Every row gives one point. Each copy is the shape, with its points in the same order, turned, moved and blurred by noise. Say if it was mirrored as well.

Shape (7 x 2):
[[ 2.6 -5.0]
 [-5.7  0.5]
 [-0.8  1.0]
 [-1.4  3.9]
 [ 8.2 -2.6]
 [-0.1 -0.4]
 [ 2.9  2.7]]
Copy 1:
[[-3.9 -3.4]
 [-3.8  6.4]
 [-0.9  1.4]
 [ 2.1  4.3]
 [ 1.5 -7.2]
 [-1.1  0.7]
 [ 2.6 -0.7]]
Copy 1 is: only turned
Copy 2 (7 x 2):
[[ 6.1  3.9]
 [ 1.8 -5.6]
 [ 0.9 -1.0]
 [-1.7 -0.3]
 [ 2.5  8.5]
 [ 2.4 -0.3]
 [-1.5  3.9]]
Copy 2 is: only turned
Copy 3:
[[-3.5  5.2]
 [-3.4 -4.7]
 [-0.1 -1.0]
 [ 1.8 -2.9]
 [ 1.9  8.6]
 [-0.7 -0.1]
 [ 3.3  1.2]]
Copy 3 is: mirrored
Copy 4, 7 rows:
[[-5.5  0.7]
 [ 2.5 -5.1]
 [ 1.4 -0.3]
 [ 4.4  0.1]
 [-5.1  6.8]
 [-0.1 -0.2]
 [ 1.8  3.8]]
Copy 4 is: mirrored

Shape:
[[ 1.6 -3.6]
 [ 1.1  3.3]
 [-3.0  0.5]
 [ 4.6 -0.3]
 [-5.0 -1.1]
 [-6.2 -5.4]]
Copy 1, 6 rows:
[[ 0.2 -4.4]
 [-4.9  0.0]
 [-0.7  1.7]
 [-4.5 -5.2]
 [ 1.7  2.0]
 [ 6.2  1.1]]
Copy 1 is: mirrored
Copy 2, 6 rows:
[[-3.6 -4.3]
 [-0.9  2.8]
 [ 1.9 -1.7]
 [-5.4  0.6]
 [ 3.4 -3.8]
 [ 2.6 -7.6]]
Copy 2 is: mirrored

Shape, 8 rows:
[[ 4.4 -2.0 -3.8]
 [ 5.4  2.6  3.6]
 [-3.1  3.6  3.0]
 [ 3.8 -2.4  0.6]
 [ 2.2 -1.4 -0.2]
 [ 1.3  4.7 -2.9]
 [-1.1 -6.8 -5.7]
 [-5.0 -1.1 -3.9]]
Copy 1, 8 rows:
[[ 3.2  4.4 -5.4]
 [ 5.7 -4.9 -4.5]
 [ 0.0 -3.4  3.5]
 [ 1.2  0.0 -5.0]
 [ 1.4  0.3 -3.9]
 [ 4.9  1.4  0.6]
 [-3.0  7.6 -2.7]
 [-2.7  3.4  3.0]]
Copy 1 is: only turned
Copy 2:
[[ 4.7  1.9 -0.3]
 [ 3.3 -5.5  3.2]
 [-4.8 -3.4  0.5]
 [ 3.5  0.6  3.9]
 [ 1.9  0.5  2.6]
 [ 0.5 -3.1 -3.5]
 [ 1.5  9.0  0.1]
 [-3.5  3.4 -2.4]]
Copy 2 is: mirrored

Shape:
[[-0.1  4.2  2.8  2.9]
 [-1.0 -6.2 -4.0 -3.1]
 [ 1.3  6.2  0.0  4.0]
 [ 2.6 -4.3 -5.7 -0.7]
 [ 2.6 -3.7 -3.7 -1.0]
 [-2.1  0.5 -4.0 -4.3]
 [ 3.5  5.8 -0.3  3.6]
 [ 3.8 -2.3 -1.7 -3.7]]
Copy 1:
[[-0.6 -1.8 -5.7 -4.2]
 [ 0.8 -1.3  2.0  7.1]
 [-2.3  1.4 -7.6 -3.4]
 [-2.0 -0.1 -1.0  8.2]
 [-2.9 -0.8 -1.5  6.3]
 [ 0.7  3.5  1.9  1.9]
 [-4.4  1.3 -7.3 -2.7]
 [-3.7 -0.9  1.2  4.0]]
Copy 1 is: only turned
Copy 2, 8 rows:
[[ 5.4  0.6 -1.1 -2.9]
 [-7.3  1.0  0.4  2.4]
 [ 7.9  1.3 -0.2  0.1]
 [-4.3  1.4 -1.3  5.4]
 [-3.7  0.4 -2.0  3.6]
 [-2.4 -1.8  4.4  1.8]
 [ 7.4  0.1 -2.2  1.7]
 [-2.8 -3.2 -2.3  3.2]]
Copy 2 is: mirrored
Copy 3 (8 x 4):
[[ 6.4  1.2 -2.7 -2.4]
 [-4.8 -2.3  2.2  2.2]
 [ 7.2  1.3  0.5 -4.7]
 [-2.8 -4.0  5.2  0.2]
 [-1.6 -3.4  3.5  0.5]
 [-0.3  3.8  3.4  2.4]
 [ 7.7  0.5  1.0 -3.7]
 [ 2.4 -3.0  4.1  3.7]]
Copy 3 is: only turned
Copy 4, 8 rows:
[[-6.1 -4.3  0.4 -2.3]
 [ 5.0  3.0 -1.8  1.6]
 [-5.7 -6.0 -2.7 -3.1]
 [ 3.5  2.0 -5.7 -0.7]
 [ 1.7  2.3 -4.9 -0.3]
 [ 2.2 -2.7 -2.3  4.1]
 [-6.6 -5.0 -4.5 -3.4]
 [-1.0  2.9 -4.4  2.4]]
Copy 4 is: mirrored

Shape:
[[ 0.2 -0.8  2.1  1.6]
 [ 4.7 -4.4  1.5  5.7]
 [-0.8  4.6 -2.4  3.6]
 [-4.7 -1.8 -2.7 -5.2]
 [ 1.8  3.2  0.4 -0.7]
 [-6.7  1.9 -1.8  5.5]
 [ 3.7 -4.5  6.1 -1.1]
 [ 2.4  1.9  1.7  0.5]
 [-3.4 -3.3  4.8 -3.8]
 [-0.7 -3.7 -2.5  2.2]]
Copy 1:
[[ 3.4  1.7 -1.8  2.4]
 [ 5.8  2.6 -8.1  4.1]
 [-4.4  1.9 -1.4  3.4]
 [ 1.4  1.7  1.9 -6.0]
 [-0.5 -2.9 -1.0  2.7]
 [-3.5  7.7  0.3  2.2]
 [ 9.6 -1.5 -1.9  2.2]
 [ 1.4 -2.5 -1.5  3.1]
 [ 6.4  1.6  3.6 -1.3]
 [ 2.2  3.8 -4.0 -1.7]]
Copy 1 is: mirrored
Copy 2, 10 rows:
[[ 0.5  0.9 -1.6  1.9]
 [ 0.8 -2.6 -7.5  6.7]
 [ 5.9  0.2 -3.2 -3.1]
 [-4.7  0.8  2.2 -5.0]
 [ 3.3 -1.0  1.4  0.5]
 [ 2.4  5.1 -5.9 -4.8]
 [-3.2 -0.4  0.8  7.7]
 [ 3.2 -0.1  0.5  2.4]
 [-5.4  4.2  2.6  1.6]
 [-1.5 -0.1 -5.3 -0.7]]
Copy 2 is: only turned
Copy 3:
[[ 2.5  0.6 -2.0 -3.5]
 [ 0.8 -3.9 -1.9 -8.6]
 [-1.5  5.1  2.0 -3.2]
 [ 4.8 -0.3  2.8  4.8]
 [-1.4  2.1 -2.3 -0.7]
 [ 4.7  6.3  4.6 -4.7]
 [ 3.7 -4.3 -7.0 -2.8]
 [-0.7  1.2 -3.1 -2.2]
 [ 7.8 -0.4 -3.7  1.6]
 [ 2.8 -2.2  2.9 -3.4]]
Copy 3 is: mirrored

Shape (11 x 6):
[[-2.6 -2.3  3.3  0.5  0.9 -3.4]
 [-0.8  2.2  4.6 -2.2 -3.0 -4.2]
 [-0.8  1.9  2.6 -7.8  0.5 10.8]
 [ 5.1  1.2  8.2  2.5  2.5 -3.3]
 [-2.1 -4.1  1.1  1.6 -2.2 -1.0]
 [ 7.0  2.1 -0.1  3.3 -2.3  4.3]
 [-0.5 -5.3 -1.0 -1.6  1.3  6.5]
 [-2.7  1.7 -1.5  0.7 -0.5 -4.5]
 [ 1.6  0.4 -0.4 -1.2 -0.5  6.8]
 [ 4.4 -2.7  0.2  2.6 -3.2 -3.8]
 [-2.8 -0.9  3.7  3.3 -2.1 -1.4]]
Copy 1:
[[-1.4  2.1 -1.4  4.1 -5.4  0.4]
 [-2.6 -1.7  3.0  2.1 -7.8  2.1]
 [ 4.4 -5.6 -1.6 -4.4  2.9  7.7]
 [ 4.4  1.3  4.8  2.9 -6.5 -3.4]
 [-3.0  4.4 -1.6  0.5 -3.9  1.1]
 [ 1.5  4.1  8.0 -3.2  1.8  0.4]
 [ 0.4  2.5 -4.7 -2.6  3.2  2.0]
 [-5.2  1.4  2.0  6.1 -2.8  2.1]
 [ 1.0  1.0  1.2 -3.0  3.3  3.6]
 [-4.1  4.8  3.9 -0.2 -3.7 -3.6]
 [-0.9  4.9  0.6  2.4 -5.9  3.0]]
Copy 1 is: only turned
Copy 2 (11 x 6):
[[ 7.3  0.2 -1.1 -2.7 -0.9 -1.2]
 [ 4.7  3.4 -0.7  2.6 -3.5 -3.9]
 [-5.8 -3.6 -9.4  6.3 -1.8 -3.0]
 [ 7.6  2.8  0.3  3.7 -0.5  5.5]
 [ 1.6  2.2 -2.4 -5.5 -1.4 -1.3]
 [-4.7  5.7  1.0  2.9 -0.3  4.6]
 [-3.8 -2.0 -6.0 -2.9 -0.7  1.1]
 [ 2.5  0.4  3.7 -2.0 -0.2 -5.0]
 [-5.1  0.5 -3.8  2.3 -0.5  0.8]
 [ 2.0  5.3  3.1 -2.6 -3.7  3.3]
 [ 3.8  3.6 -2.2 -2.3  1.3 -0.7]]
Copy 2 is: only turned
Copy 3 (11 x 6):
[[ -1.7  -1.2   1.9   1.0  -2.9  -2.3]
 [  3.6  -2.6   2.6   0.3   1.9  -4.6]
 [ 12.2   4.6  -6.7  -1.2  -3.1   0.0]
 [ -0.1  -5.6  -2.9   2.2  -4.3 -10.0]
 [ -1.5  -1.2  -0.3  -3.3  -1.7   0.3]
 [  0.8  -1.8 -10.8  -4.6   2.0  -5.8]
 [  2.3   1.5  -6.5  -2.6  -4.7   3.6]
 [ -2.6   0.5   0.8   1.3   3.3  -1.7]
 [  3.8   1.8  -7.8  -3.2  -1.8  -1.1]
 [ -3.0  -6.4  -2.9  -2.3   0.8  -2.4]
 [ -1.2   0.3   1.2  -3.2  -1.6  -4.3]]
Copy 3 is: only turned
Copy 4 (11 x 6):
[[-4.1 -0.6 -1.5  1.0  1.8  3.5]
 [-4.3  1.9 -1.4 -1.9 -3.2  1.8]
 [ 6.0  0.4 11.2 -2.6 -1.2  0.7]
 [-5.6  6.1 -1.5 -2.1  4.5 -2.3]
 [-3.1 -3.7 -0.3  3.5  1.0  0.8]
 [ 1.9  2.9  1.4  3.0 -0.1 -8.3]
 [ 3.8 -4.6  4.9  2.4  3.6 -0.1]
 [-0.8  1.0 -4.5  3.1 -2.2  3.5]
 [ 3.9 -0.3  4.8  2.1 -0.1 -2.7]
 [-3.1 -1.5 -4.8  1.5  0.6 -4.4]
 [-5.3 -0.1  0.4  4.1  0.0  1.3]]
Copy 4 is: only turned

Shape:
[[ 4.7 -2.2  3.2 -1.2  3.9 -0.5]
 [ 3.0  1.2  4.6  1.9  2.5  1.5]
 [ 5.7  2.1 -1.8 -1.0  0.6  1.0]
 [-0.6  0.4 -3.6  0.3 -7.5 -2.1]
 [-0.6 -0.1 -5.3  4.8 -4.7 -0.6]
 [-4.1  2.0 -7.7 -0.5 -4.1 -2.5]
 [ 2.8  0.2  3.8  0.5  5.1  1.4]
 [-2.6 -1.5 -5.8  2.9 -3.6  3.1]
 [-5.0  1.3 -1.3  0.8 -6.8  6.2]
 [ 2.3 -2.9  0.5 -0.9  0.4  0.0]
 [ 5.9 -1.2 -3.0 -3.8  0.0 -1.6]]
Copy 1:
[[ 1.7 -5.7  7.4  0.1 -0.5 -1.3]
 [ 0.4 -5.2  5.5  1.3 -1.6  3.9]
 [-0.7 -2.7  6.6 -5.1 -4.1  0.6]
 [-5.6 -1.5 -2.6 -3.2 -5.9 -4.0]
 [-2.2  1.2 -2.5 -2.2 -8.3 -1.3]
 [-3.2  3.1 -3.6 -6.1 -3.4 -2.7]
 [ 2.3 -4.0  6.2  0.5 -0.8  2.6]
 [ 1.2 -0.3 -3.9 -4.6 -8.1 -1.1]
 [-1.9 -4.5 -7.3 -4.1 -6.1  2.6]
 [ 0.9 -4.6  3.9 -1.2 -2.8 -1.9]
 [-1.3 -4.1  6.4 -5.8 -3.1 -4.5]]
Copy 1 is: only turned
Copy 2:
[[-2.5  2.5  0.3  5.5 -1.4  2.6]
 [-4.7  0.7 -3.1  3.3 -0.4  4.4]
 [-2.1  1.6 -3.9  1.9 -3.3 -2.3]
 [-1.9 -5.6 -1.6 -2.6  1.1 -6.0]
 [ 0.1 -8.2 -3.8 -2.3 -1.6 -2.6]
 [ 3.2 -4.7 -2.0 -6.2  1.4 -4.8]
 [-2.7  2.1 -1.9  3.6 -1.0  5.1]
 [-0.7 -6.6 -1.3 -5.3 -3.8 -0.7]
 [-7.0 -4.8 -1.4 -8.8 -1.0 -0.3]
 [-2.3 -0.6  1.4  2.2 -1.6  0.2]
 [-0.2  1.6  0.0  3.6 -3.4 -4.6]]
Copy 2 is: only turned
